Rows are points. The last column is the point's height on a tilted bowl or saddle (a function of degree 2), plus a little noise. Along how many of its main directions does it bend up, bend down or stay straight?

Points:
[[  1  17  -4 -15]
 [  8 -15   2  -4]
 [-13  20  -4 -17]
 [ 22  -2  -7 -12]
 [-14   9 -11 -14]
 [ 17 -26 -28   5]
 [ 18  27  60 -60]
 [ 12  26  -3 -22]
 [ 28   5   5 -24]
 [  9  -2   3 -10]
 [ 23  -6   0 -14]
 [  5 -21   9  -3]
 [-10   5  -1 -12]
 [ 12 -16  21 -11]
 [-18   8 -21 -17]
 [-10 -39  21   1]
 [-15   5   6 -14]
 [-16 -11  21  -9]]
Directions: 0 up, 1 down, 2 straight

Points, 21 rows:
[[-18 -35  13 -41   0]
 [-43   9  31   2   5]
 [ 14 -20  11  11  25]
 [-20   7 -37   0 -10]
 [-27  13  29   6   8]
 [ 22  38  31 -12  32]
 [ -7  22 -37  27 -19]
 [-49 -12  29  -7 -11]
 [ 30  45  55 -25  42]
 [ -9 -37  15  18  23]
 [ 51  -5 -19  13   6]
 [  9  26  10  35 -12]
 [ 33  -5   9  20  12]
 [ -6 -54 -60 -19 -33]
 [ 23 -29  17  57   5]
 [ 25  31 -52 -33 -28]
 [ 45 -23  10 -13  60]
 [ 56  35   2  -4  13]
 [-48   0  14  -4   6]
 [  3  -1  28  18   5]
 [  5   4  32  -3  16]]
Directions: 2 up, 2 down, 0 straight

Points:
[[  3   2 -19  10 -25   5  -7]
 [-18  -6 -19 -27   7  -3  -9]
 [ 23 -15 -10 -39 -18  16 -60]
 [ -6 -25   5  13 -14 -18   1]
 [ 13   3  -6  18  44  -6 -10]
 [ 18   4  -2 -13  13  24 -26]
 [ 30   4  -5  20  -1 -40 -11]
 [ -1  -4  -2  36   5  27 -18]
 [ -5  26  21  20 -17   0 -16]
 [-35 -14 -23  38  22  12  -7]
 [ -1   6   9  29  21 -11   5]
 [-46  15 -19  -2  13 -28 -12]
 [ 28 -22  -4  26 -11  33 -58]
 [ 36  -1  12   8  -7  14 -37]
 [-21 -18  19   1  41   8 -34]
 [ 11  14   6 -21  14 -24 -22]
 [ 16  -6   1  -9  45  -9 -30]
 [  6   0 -18 -10  11  10  -2]
 [ 16   1   2  25   2   3  -2]
 [-39 -26 -39   6  -1  13 -16]
 [-13  -7  -7   5  11  34 -15]
 [-11  12  20  17  23  11 -10]
 [-27 -16  13   3 -32 -34 -20]
 [  7 -25 -14 -22  -5  23 -35]
 [ -7 -18 -26  -5 -20  -3  -4]
 [  3  -6  25   4  -6  29 -36]
 [ 45 -16   3  15 -28   1 -53]
 [ -5   4 -27   9   3  26  -8]
 [ -4   6  15 -37 -18  -1 -41]
 [ 13 -12  43  24  -9 -31 -38]
 [ 15  10  -5 -20  13  33 -39]
 [  1   0 -26  -3 -18  -5   0]
 [-18 -20   7  60  13   4 -24]
 [-12  -2 -22  22  25 -18  15]
 [ 45  21 -13  11   2 -15 -29]
 [ -8   7  -9  -2   0  26  -9]
 [-12  -4 -11  13  17 -20  16]
 [ 33  11  21  11 -14  18 -48]
 [-18  15 -18  11 -14   6   2]
 [-13   6  27  -7  -4  -4 -14]
 [-19 -27 -10  25  16 -23   5]
 [ 15  12  34  35 -26 -41 -43]
 [ -4 -11 -13  -6 -20 -20   2]
 [  7 -20   3 -11  10 -38 -17]
 [ 28  -8  -5 -14 -14   7 -28]]
Directions: 0 up, 6 down, 0 straight
